Each wall is flat, endless, passes through zero and stands at right angles to its row. A trip goes straight from one point to another. Which walls does it cross, in order?
In the rows, zero is written as 128.

Walls:
(1): [113 124 138]
(2): [199 136 117]
(3): [129 119 160]
(4): [165 109 119]
(5): [ 94  89 125]
(6): [132 110 226]
Trips:
[146 128  86] to [ 88 150 115] => 4, 2, 5, 1
[148 105 145] to [112  81 107] => 1, 2, 6, 3
[119 172  83] to [121 172  88] => none

Walls:
(1): [150  87 131 124]
(2): [187 165 133 137]
(3): [ 79 143 151  94]
(4): [181 153 160  87]
(5): [103 112 136  94]
Trips:
[107  97 167 127] to [114 186 127 160] => 1, 5, 2
[157 159 128  85] to [145 140 113 123] => 5, 3
[166 219  95 132] to [170 128 177 136] => 1
[147  73 101 101] to [ 76  96 194 145] => 3
[101 112  67 128] to [ 86  96  67 119] => 1, 3
[111 143 134 105] to [144  94 107 120] => 1, 3, 4
[113  85 135  85] to [138 136 153  51] => 2

Walls:
(1): [ 85 180 155  80 135 143 102 136]
(2): [165 144 101 130 114 127 191 128]
(3): [124 146  66 173 146 174  95 102]
(4): [ 74 214 136 130 176 123 180 138]
Trips:
[108  71 109  97 114 115 160 130] to [167 132 160 119  91 169  89 118] => 2, 1, 3
[155 179 149 133 166 101 130 108] to [135 163 149 157 102 134 110 104] => 3, 2
[ 91 128  82 111 163 109 111 102] to [143 123  89 167 127  67 144  91] => 1, 2, 4
[102 129 143 202 166 113 152 119] to [163 115  72 112 198  61 162 138] => 2, 3
[ 98 107 163 140 122 150 132 111] to [119 114 167  87 138 102 138  93] => 4

Walls:
(1): [130  68 146 122 102 168 171  97 159 146 164]
(2): [113  65 101  99 138  99  99  53  76 125 116]
(3): [152 134 152 141 155 102 125 100 146 132 184]
(4): [169 128 154  76 173  83 135  82 158 157 203]
(5): [ 88  99  89 103  91 103 124 112 182 172 201]
Trips:
[ 52 146 152 112 136 145 120 153 143 136 138] to [120 106 105  90 127 116 105 131 118  87  86] => 2, 5
[175 110 138  83  77  73 203 232 135 134 179] to [102 115  93 133  95 165  68 123 149 156  72] => 3, 4, 1, 2
[195 164 131 117  84 124 130 141 116 101 222] to [ 72 123 165 139  78  70 136  68 110 121 190] => 2
[ 93 117 141  89 165 101 206 141 141 162 129] to [134 138 113  90  93  56 164 120 109 104 113] => 2, 3, 1
[178  98 105 140 180 138  94 110 147 101 105] to [125 123 114 118 176 155 160 161 175 156 159] => 1, 2, 5
[138 114 101 177 122 152 134 144 111  92 138] to [ 73 123 111 155 153 152 133 106 170 113 124] => 5

Walls:
(1): [119 132 111 176 162 155 141 127 103 170 149 138  93 156]
(2): [ 89 151 107 141 198  92 130 117 140  99 162  73 137 123]
(3): [ 62 149 137 118 118  68 140 118 116 164  87 176  99 109]
(4): [113 119 150 142 121 112 155  87 147 100  78 166 105 130]
(5): [107  96 147 177 143 143 155 123 144 115 160 137 136 188]
(6): [131 113 123 128 109 141 103 113  65  49 127 144 129 131]
(7): [ 61 102 134 109 148 110 152 153 123 174 161 126  46 114]
(8): [113  71 137 125 184 118  85 105 143 133 130 168 153 132]
Trips:
[119 114 150 112 165 146 158 155 141 142 138  92 167 155] to [148 157 127 114 139 156  97 147 127 162 115 141  87  80] => 5, 8, 2, 3
[141 104 128 140 134 133 151  48 110 122 150 155 124 124] to [173 161 126 180 165 148 112 161 102 106 141 147 129 115] => 2, 4, 8
[153 171  80 133 128 137 145  93 155 179 119 133  67 103] to [117 179  77 146 115 121  98 123  97 142 165 138 120 116] => 4, 2, 6
[ 56  95 133 107  93 171 147 112 128 142 144 110 195 117] to [ 95  53 112 147 185 109 132 100 162 161 124 116 169  95] => 2, 3, 4, 1
[165  90 169 161 146 174 100  93 140  66 107 157 201 118] to [ 93 145  77  66 141 194 205  76 150  98  73 249 117 181] => 3, 1
[105 139 116  80 151  99 128 174 118  95 121  89  91 155] to [167 132 148 120  96 141 144 120 112 112  91  73 138 131] => 3, 7, 2, 4
[106 124 108  97 103 110 156 126 106  85  83 142 138 138] to [134  85 137 114  72 115 103 186 124 125 110 147 123 135] => 7, 4

Walls:
(1): [153 172 120 122 160 106  56 200 143  84 145 104 148  72  93 171 125 121
 127 149]
(2): [211 107 117 128 201 152 116  80 117  91  89 102 112  98 231 103 135 131
  69 103]
(3): [ 90 118 156 126  85 101 132 151  96 100 135  78 174 155 145 134 164 208
  39 121]
(4): [112 157 137  86 175 119 148 125  95 122 170 186 138 114 115 122 114 159
 173  99]
(5): [162 160 202 171 149 123  63 140  68  98  98 173  62  98 110 149 142 129
 133 117]
(6): [196 179  99 134 100 170 127 141 113 123 105 186 101 133  81 175 138 122
 115 167]
(7): [102 137 120 125  96 152 146 116 131 144 212  95 128 125 162 167 121 143
 166 149]
(8): [ 88  93 177 130 108 164 151 148 157  82 129 160 148 166 225 109 165 144
 172 166]
Trips:
[117 131 107  59 109 195 185 104 168 153  76 150 176 145  85 116  87 138
 120 164] to [129 149  86 168 116 127  98 152 135 109 132 146  91 145  97 158 122 103
 153 109] => 8, 4, 1, 5
[141 197 194 140 156 142 110 130 122 120 118 160 119  98 158 161 106 129
 103 165] to [166 116  87 106 162 195 113 149 158 109 154  95 134  80  65 142 166 148
 109  70] => 8, 5
[126 170  98 151 140 136 174 152 117 153 118  85 102 188 133 107  76  88
 157 112] to [109 227 123 147 127 125  83 135  87  72 188 153 132  96 130  83 125 135
 106 142] => 6, 4, 1, 5, 3
[172 131 146  98 118 142 127 190 137 150 187 134  95 156 182 132 124 119
  87 144] to [112 129 176 176 101 134 148 131 111 129 131 140 123 148  95 139 131 103
 146 119] => 5, 2, 1, 3
[ 35 134 162  67 144 149 166 150  77 184 148 109 128 138 134  73 132 158
 151 122] to [120 100 161 135 149  96 223 174 164 112  95 119 167  84 203  74 139 100
 141 145] => 2, 7, 4

Walls:
(1): [108  89 108 124 107 117 119 127 124  81  98 156 140  94 109  98 148  69
 142  84 103  86 160 104  99 119 197 124 172 115 118  86]
(2): [123 115  65 179 180 125 111 139 128 134 157 190 183 179 170 136 167  90
 161  89 156 148  58 148 189 106 111 143 126 112 159 150]
(3): [176  97  92 101 129  62 123 132 181 173  75 165 140  61 103 100  94 160
 165 139  73  95 147 105  87 175  83  90 120 127 162 109]
(4): [100 106 115 147 107 149  98 109 133 104 175 164 126 165 137  95 129 133
 132 117  64 127 156 109 161 118 147 170  81 151 120 143]
(5): [ 95 123 172  95 173 160  61 121 125  62  91 147 133 209 135 221 190 137
 138 102 104 104 133 151 157 154 169  98 165  94 165 149]
(6): [ 92 175 107  95 139 149 130  93 102 122 107  86 107 148 128 114 125 183
 120  66  61 117  58 123 142 168 118 145 218 105  64 161]
Trips:
[164 158 168 120 149 134 126 141 115 158 176 111 131  77 122 145 125 142
 148 105 122 136 130  28  86 156 127 130 136 128 199  91] to [154  57 158  90  97  94 161 138 117 155 184 147 150  88 165 132 115 151
 133 121 113 211 140 177 122 135 145  65 155 151 100 151] => none
[117 146  90  64 119  59 132 153 123 189  99 108 135  88 154 104 132 139
 213 123 176 100 177 109 122 136 124 224 189 108  84 138] to [158 102 118 138  86 160 111 151 134 152 139  93 168 122  62 147 172 117
 138 176  88 162 106 154 161 162  79 104  98 149 164 152] => 1, 6, 2, 4
[157 143 146 131  96  88 166 149 173 200 103 131 106 111 132 127 151 120
 140 110 174 138 119 131 165 139  74 163 125  90  90 167] to [ 93 138 122 155 132 101 112 175 157 182 143 109 132 136 139  83 128 129
  99 107 140  81 112 109  84 186 157 162 154 120  86 106] => 2, 1
[133 134 144 114  83  98 105  92 105 130  88 134 170 150 149 165 184 177
 102 119 199 140 101 139 220 116  89 172 184  73 126  95] to [104 112  96 100 149 126 120 137 125 135 102 168 167 158 106 139 137 144
 155 120 125 149 154 129 189 125 106 163 122  87  81  92] => 4, 1, 3
[ 92 117 176  28 112  93 111 148 111  82 141 102  79 115 168 116 144 212
 113  96  92  83 134 118  96 154 178  74 171  99 111 114] to [ 64 113 142 114 137 122 151  84 130 159 131  99  64 131 167 111 162 111
 125 158 112 155 122 107 111 124 132 157  95  78  67 113] => 3, 4, 5, 1
[145 110 149 102 137  96 119  97 101 130  81  86 144 139 149 150  82 115
 170  98  29 163 157 131 154 141 165 104 145  81 122 171] to [143 115 106 123 120  97  65  62 138  83 139 108 112 109 102 101 161 134
 158 130 135  96 113 132 126  98 119 100 154 182 189 141] => 2, 6
